Each row of a before or after table is a point. One or more steps were done to the points. Then noise was added and the rows were shuffled. The steps act on columns, c1 being the first. Write out the steps. A step turns or swaps two columns, mirrors them in a line or flattens them onto one, adds a multiple of one to another, or multiplies or shifts one. Angles are multiples of 10 degrees, from the lower column toward the higher: turns from -170 to 170, lines from 10 to 170 but not 90. Use the fewest steps. Two steps may share a column if one is a turn and the other turns, adds or multiplies; they go together, in the order done. Otherwise the lowest column goes first.
(in the rows, 128 means zero)

Before (9 x 3):
[[100 117  92]
 [184  89  89]
 [ 99 158 111]
 [115 151 100]
 [113 236 140]
 [122  90 103]
 [100  81 160]
 [ 97 145 131]
 [105  97 125]]
After (9 x 3):
[[102  88 180]
 [107 102 125]
 [183  71  65]
 [113 152  81]
 [101 167 100]
 [ 96 154 133]
 [100 123  71]
 [123  92  88]
 [110 242 144]]
Steps: add -0.3 times c1 to c2; multiply c3 by 1.6

Before (10 x 8):
[[ 77  88  75 159 129 138 135 125]
 [109  58 118 214 158 133 136 167]
 [116  74  86 101  85 151 178 193]
 [ 98 101 137 152 110  92 167 189]
 [141  98 133 177  93 137 133 119]
 [167 136 117  90 139  98 185 196]
 [124 105 155 139 143 118 118 158]
 [ 70  93 106 171 138 165 182 119]
 [125  46 123 124 105  94 141 122]
 [ 87 126 110 204 127 134 167 123]]
After (10 x 8):
[[169 147 100  94 138 114 241 198]
 [ 79  81 138 142 127  77 138 125]
 [123 103 123 131 146 153 107 156]
 [113  38 133 184 157 117 144 166]
 [119  86 154  82  87  87 228 191]
 [140  78 135 164  92 137 142 117]
 [125  51  93  97 104 127 157 122]
 [ 94  95  91 142 114 138 208 188]
 [ 87  95 134 200 127 109 205 123]
 [ 67  79 166 156 140 104 234 119]]
Steps: turn c2 and c4 by 20 degrees; swap c3 and c6; multiply c7 by 2

Before (12 x 11):
[[100 141 188 144 166  77 120 182 131 143 171]
 [171 181 130  50 138 136 117  90 128 114 155]
 [214 188  92  80 124  97 144  69 182  95 198]
 [167 166 145  88  92 136  98 139 167 172 180]
 [117 176 103 118  89  97 136 104 159  86  94]
 [ 91 126 176 192 143 129 130 119 118 126 177]
 [127 108 158 113 143 143 167 170 149 156 169]
 [140 140 116 104 150 156  98 204 129 148 225]
 [193 218  75  76 109 112 151  98 128 161 154]
 [ 42  93 155 136 153  95 116 147 132 165 194]
 [116  82 138 119  42  62 117 161  60 136  81]
 [146 106 133 135 187 138  88 166 153 181 175]]
After (12 x 11):
[[ 92 126 176 192 128 130 126 119 119  93 148]
 [149 140 117 103 129  88 118 204 130 156 166]
 [191 218  75  75 129 156 129  97 128 198 139]
 [ 93 177 102 118 127 150 151 103 159 103 114]
 [194 188  93  81 128 158 146  69 181 120 155]
 [ 52 141 189 144 130 146 177 183 133 100 146]
 [135 106 133 136 130  88 139 166 154 178 147]
 [  8  93 155 136 127 136 162 147 132 146 154]
 [173 180 129  50 129 114 128  91 126 114 138]
 [161 108 157 114 128 154  95 169 150 135 144]
 [160 167 146  89 129  98 136 139 167 161 150]
 [ 53  82 140 119 126 153 192 161  61 128 109]]
Steps: turn c6 and c7 by -120 degrees; add -1 times c7 to c1; add -0.7 times c3 to c10; multiply c5 by 0; multiply c11 by 0.4

Before (9 x 18):
[[146 138 100 114 143  85 137 114 111 140 161 106 139  88 120  76 132  91]
 [158 147  87 103 102 147 140  94 121 126 246  86 160 121 176 118  74 156]
 [132 117  84 145 125 157 113 106 136  29  90 141 127 122 160 109 175 156]
 [128 134  78 120 117 138 141  90 114 154 126 106 106 119 166 127 120 154]
 [137 153  75 220 128 133  66 122 137 122 115 109 122 107 149 120 172 140]
 [164 134 126 112 144 159 140 164  92 174  97 137 108 105 128 130 113 162]
 [129  85 118 101 117 145 135  88 136 173 101 137 112  93 173 126 169 135]
 [131 105  81 110 130 138 133 104 140 172 155 123 146 103  74  74 181 139]
 [135 157 109 105 102  82 126 133 114 172 128 126 114 110 136 133 139  70]]
After (9 x 18):
[[146 139 166 114 154  87 139  59 111 139 124 105 137  89 120  76 131  93]
 [136 154 151 221 148 135  65 137 138 122 173 107 124 108 149 123 145 141]
 [130 107 178 109 145 137 133 122 139 174 144 125 144 102  73  73 148 140]
 [160 147 247 102 118 146 139 135 122 128  87  86 159 121 175 117 105 155]
 [133 117 125 145 142 156 114 148 133  30 185 141 128 121 164 108 145 157]
 [129 137 159 120 132 140 142 129 114 152 168 105 105 121 166 130 123 156]
 [163 133 105 110 145 157 139 213  92 178 143 135 110 107 127 131 122 162]
 [128  86 117 100 123 144 134  96 136 170 156 138 112  92 173 124 143 135]
 [135 157 145 107 111  83 127  45 114 174 148 127 113 111 136 135 131  70]]
Steps: turn c3 and c5 by -20 degrees; turn c3 and c11 by -130 degrees; add 1.5 times c18 to c8; multiply c17 by 0.4

Before (13 x 24):
[[138 149 108 172 167 183  80 160 122 146 133 160 159 136 116 119 116 174
  144  74 120 145 121 148]
 [157 188 103 140 104 115 131 107 150 111  81 128  87 159 137 119  90  89
  102 110  97  83 144 108]
 [107 159 141  76 114 197 120 143 140  88 101  96 124 154  94 106 121 156
  128  69 137  90 109 166]
 [165 161  87 157 136 115 110 150 136  87 101 117 112 115 107 114 146  81
  128  99  78  78  91 125]
 [102 160 105 100 104 119 158 142 131  83  85 130  99 124  86  58 107 105
   73  67 136 171  69 161]
 [189 103 140  99 128 191 104 184 119 144 101 137  98 102 133 133 133 177
  128 112  60 125 108  80]
 [101 125 159 148 107 150  92 118 137 145 173  93 168 120 136  88 150 126
   93 109  73 161  88 144]
 [112 156 118 103 100 164 141 101 132 101 143 165 167 100 112 151 117 141
  127 151 150 162 126 112]
 [113 134 167  89 130 136 128 169  99  68  80 147 136 160 110 147 115 143
   86 163 136  90 109 123]
 [159 166 108  76 123 174  75  93  87 106 114 161 141 117  76 120 114 133
  166  76 139 142 149 152]
 [125 181 150 115 175 130  89 143 130 123 145 132 166 129 141  97  91 111
  152 157 141 160 164  79]
 [128 101 178  97  99 138  97 181 141 136 145 163 116 162 154  65 142 118
   86 121 109 140  70 137]
 [106 109  93 152 167 142 112 131  77  68  90 175 107  97 162 132 147 140
  157 127 119 140 156  74]]
After (13 x 24):
[[157 186 201 133 104 115 132 131 150 111 122 128  89 160 138 132  91  92
  105 108 144  84 101 177]
 [163 163 251 137 137 113 110 133 137  84 147 119 113 130 106 137 145  80
  129  99 153  78 172 151]
 [112 134  54 115 131 139 128 106  97  69 131 146 137 169 110 117 115 145
   86 164 140  93 167 166]
 [112 154 125 127  98 161 141 149 136  99 129 162 168  93 113 124 116 141
  128 146 101 159 113 127]
 [106 161 160  80 104 119 156 155 131  87 174 129  98 159  84  88 106 104
   76  66 110 172 182 138]
 [103 158  96  86 113 195 121 129 141  92 145  97 122 177  91  96 122 157
  129  65 126  90 154 122]
 [105 108 193 145 168 145 111 108  77  67 135 175 109  94 163 142 149 140
  158 128 118 141 107 190]
 [160 167 154  94 125 174  74 142  85 106 159 163 143 138  75  99 112 133
  167  75 104 143  89 123]
 [103 124 129 116 107 153  91 157 135 146 119  95 169 114 133 123 149 126
   94 111 190 161 152  81]
 [140 147 168 150 171 182  80 108 121 145 131 162 159 145 118 148 117 178
  145  77 125 145 154 113]
 [122 180  80 105 172 134  91  92 132 120  91 131 169  98 141 109  91 109
  152 154 128 159 111 147]
 [129 103  63  82  98 139  98 124 142 136 102 160 118 151 157  85 143 116
   87 120 170 139 206 110]
 [188 103 173 113 129 193 103 100 118 143 130 136  97  96 132 116 136 178
  128 113 193 124 179 178]]
Steps: turn c3 and c21 by 150 degrees; multiply c3 by 2; flatten c4 and c16 onto the line at 40 degrees; turn c8 and c23 by 140 degrees; turn c11 and c24 by -130 degrees; turn c11 and c14 by 40 degrees
